Each point is reached from the start by the listed moves, each made once or not at all, plus a little noise. Is the number of moves made odd or even? Then give how often each move was made.

Moves:
(1): [ 77 -18  22  18]
(2): [ 9 76 39  3]
Start: [-12  23  -8  -4]
Points:
[-14  22  -9  -3] => even (0, 0)
[63  5 15 15] => odd (1, 0)

Moves:
(1): [ 48   5   4 -22   8  15]
(2): [  2  53 -18  14   8 -20]
(3): [ 2  0 39 -5 -9 -5]
(4): [ 17 -18  -4  41   9   1]
(5): [-22 -15  18 -16  76   1]
(6): [-18  13   9  14  -9  60]
Start: [10 25  2 39 16 -7]
Points:
[ 15  79  24  49  16 -33] => even (0, 1, 1, 0, 0, 0)
[-4 91 32 60  8 29] => odd (0, 1, 1, 0, 0, 1)
[ -8   9  59  19  84 -12] => even (0, 0, 1, 0, 1, 0)

Moves:
(1): [ 46   8 -11  13   7  -6  11   5   8]
(2): [ -4  39  -2  23 -14   6 -12  20   2]
(3): [ 7 -2 50  1  6 11 -1 -6  0]
(4): [ -9 -18  -2  37  -6  -7  -6  -6   3]
(5): [-16   4 -15  13  64 -28 -20   6 -18]
(6): [-7 -3 -6  9 16 41  3  5  3]
(7): [-10  11  13   6   6  -3  48  -3   1]
(8): [ -1 -19   0  -4  -2 -11   6  51  14]
(9): [ -7   7  12  -4  11 -10  -2 -10  62]
Start: [  1  -8  10  -4 -23   7 -36  11  14]
Points:
[ 26  29  -3  34  47 -46 -46  78  93] => odd (1, 1, 0, 0, 1, 0, 0, 1, 1)
[-33 -13  57  58  47 -20 -16   2   6] => even (0, 0, 1, 1, 1, 0, 1, 0, 0)
[-17 -44  69  36   4  34 -38  41  97] => odd (0, 0, 1, 1, 0, 1, 0, 1, 1)
[ 17   8 -18  83  30 -43 -59  85  27] => odd (1, 1, 0, 1, 1, 0, 0, 1, 0)
[-20  28  35  21 -19 -10   6  64  91] => even (0, 1, 0, 0, 0, 0, 1, 1, 1)
[ 15  27  40  85  39 -19 -13  28  15] => even (1, 1, 1, 1, 1, 0, 1, 0, 0)
[ 42  41  55  27 -13   3 -37  17  88] => even (1, 1, 1, 0, 0, 0, 0, 0, 1)

Moves:
(1): [ 67  -3 -22  -3  20  -5  -7   7 -10   4  -6  -5  16]
(2): [  1  51  -8 -11   0  -4   5   0  18 -15   4   7 -11]
(3): [ 7 11 36  3  9  2 10 -8 -8 -8 -3 -6  6]
(4): [ -2   4  -9  53 -16   6   1  -3   9  -7   7   6   1]
(5): [ -9   7  -4  14  43  14  -5 -13  12  -4   1  -9   1]
(6): [  7   1  -1  -1  -9  57 -13   2 -12   6  -1  17  10]
(7): [  1  -6 -11   5   6   8  45  -1  17  12 -10 -10  -7]
(8): [-11  -2   7   8   5  -1   2  41   4   1   0  14  10]
(9): [ 15 -14   8 -14 -20  12 -20  -2  72  -3   1  -1  -4]
(10): [-10  17  19  12  -1 -10  -9 -17  10  69   2   0  -6]
(11): [  1   5  -2  -2  11   4  20  12  -6  -3  64 -21  19]
(12): [ -5 -16  -5  -6   6 -18  10 -31  -5 -12  16  58   3]
Start: [  7  30 -23  54  21   5   6  27  20  22 -14 -12  35]
Points:
[ 81  97 -28  95  44   7  36  36  22  -9  50 -28  66] => odd (1, 1, 1, 1, 0, 0, 0, 0, 0, 0, 1, 0)
[ -4 103   6  68  87  18  39  58  39  -9  52 -26  60] => odd (0, 1, 1, 0, 1, 0, 0, 1, 0, 0, 1, 0)
[ -3  81   2  63  75  56  15  19  29 -10   1  66  55] => even (0, 1, 1, 0, 1, 1, 0, 1, 0, 0, 0, 1)
[ 65 102 -17 117  73  47  -2 -36  34  54   4  56  55] => even (1, 1, 1, 1, 1, 1, 0, 0, 0, 1, 0, 1)
[ 15  22  -4  44   7  49  -5 -10  78  78  68  44  57] => odd (0, 0, 0, 0, 0, 1, 0, 0, 1, 1, 1, 1)

Moves:
(1): [ 16 -11  22  24 -35  -4   4  11   8  -3  10  -1 -10   1  13  26   6 -10
   3  -3   7   1  16]
(2): [  8  22  13  -9 -16  -5   7  14  -2  13 -15  13  -9 -10  16   3   5   5
  -6  -3 -15  -8   1]
(3): [-17   2   3  -4 -10   6  -8   8   1  -5   0   4  -3   0  -7   5  -5  -1
  -1 -10   0  -1   4]
(4): [-9  5 12  0 11 -1  8 -2 -1 -4 -7  2  3  4 -4 -9 -4  5 11  2 14  1 -8]
(5): [  6  -2  28  -2  26 -10 -13 -23 -17  -2  -2 -14  10 -10  -6  24  -9  -2
  -1   3  -7  22 -20]
(6): [  8   0   8   7  -3  20   2  -4  -9 -18  -1  -5   0  -5   1  -3  15  12
  31  -1   3   3  11]
(7): [-17  12   2 -12   6  -1   8  11 -16  -9   9  10  13  -9  -5  -8  -6   0
  13 -10   7  -5   0]
(8): [  1  -5   4  14  -1  -2 -12   5  14  10  11 -13  -2 -12 -10 -10  11   6
 -16  -7  -7   4 -11]
(9): [ -6  -2   6   1   4   4  19   5  11 -17  -2  11   3  -2   6   4  -6   7
  -2   8   1  -7  24]
(10): [  2 -20  -5 -11 -23   9  27  -2   4  24   5  12  -9 -10  14   8   1   0
   7   0   6  11  13]
(11): [  1  11   0 -17   6   4 -13   7  11   7   9   4   5   1   2 -10  -1  -6
   5  -3   1 -10   7]
(12): [ 17   2  -2   2  -6   9  -7 -14  10   6  13  16 -15  -7  -5  -8  -1   6
 -11   1  -1  14   1]
(13): [  4  -5  13 -12 -11  -8  10  -9   2  -3  -9   7   8   3   8   5   6   4
   5  14   0  -5  -3]
(14): [ -5  -3  14  -5  28  -9 -11  18 -14  -9 -13   1  10  12   6   2  -2  20
 -10  -8  10   0 -12]
(15): [-10 -21   4  14   8  20  -3   2  -7   8  11  10   2   7  15  -7   0   2
   6  -2 -16  -1  -6]
(16): [ -5  11  -4   0   2  -6  -5 -15   5  15  12   8  -1  -2 -16  26  11  -7
  -3  -5  15 -13   5]
(17): [-10  -1   4 -11   1   1   4  -6   1   5  10 -13  -6  11   8 -12  24  -3
  -2  18   0  11 -10]
(18): [-15  -2   4   6   4 -19   5   9   3  18  21 -16 -11  13 -10 -10 -10  20
  -5 -20  -7   5 -16]
(19): [  1   1   6 -10   2 -10  10   6   5   4  -1  -4  -2  13   0  15  13   1
   6  15  -2   9 -24]
(20): [  3   6   5   1   5   3   6   5  -1   9  14   1   1   2 -31  -7  -5   1
  -9  -7   1  -2  12]
Start: [  2   3  18  -4 -25  -2  16  -4  -3  17   6  -4  -3  18   4  17  -9   1
   4  16  -9  -5  10]
Points:
[ 11 -26  74 -12 -59  -9  37  26   2  34  28  -2 -10  34  39  36   6  41
  41  -7  12  -1  26] => odd (1, 0, 0, 0, 0, 1, 0, 0, 0, 1, 1, 0, 1, 1, 0, 0, 0, 1, 0, 0)
[ -5  20  63 -42 -26  19  53  12 -29  26   6  31 -17   4  36  -9  22  44
  38  15  15  21   5] => even (0, 1, 0, 1, 0, 1, 1, 0, 0, 1, 0, 1, 0, 1, 0, 0, 1, 0, 0, 0)
[  1 -15  73 -16 -79 -14  56  30  18  48  60 -10 -12  13  19  31  25  28
  53  -1  -2   7   3] => odd (1, 0, 0, 0, 0, 1, 1, 1, 0, 1, 1, 0, 1, 0, 0, 0, 0, 1, 1, 0)
[ 41  18  78 -39  -8  19  13  -2 -22  47  15  24 -11  -9   2  26  -6  36
  12  -3 -12  24  22] => even (0, 1, 0, 0, 1, 1, 0, 0, 0, 1, 1, 1, 0, 1, 0, 0, 0, 0, 0, 1)
[ 18  15  97 -13 -29   3  28  15   0  25  37  40  -6   3  40  58  -6   2
  18  21 -34   9   7] => odd (1, 1, 0, 0, 1, 0, 1, 0, 1, 0, 1, 1, 0, 0, 1, 0, 0, 0, 1, 0)
[ 24  24 121 -19 -33 -32  28   1   6  27  13  37 -11  19 -10 113   5  24
 -24  22  -1   5  12] => odd (1, 1, 1, 0, 1, 0, 0, 0, 1, 0, 0, 1, 1, 1, 0, 1, 0, 0, 1, 1)
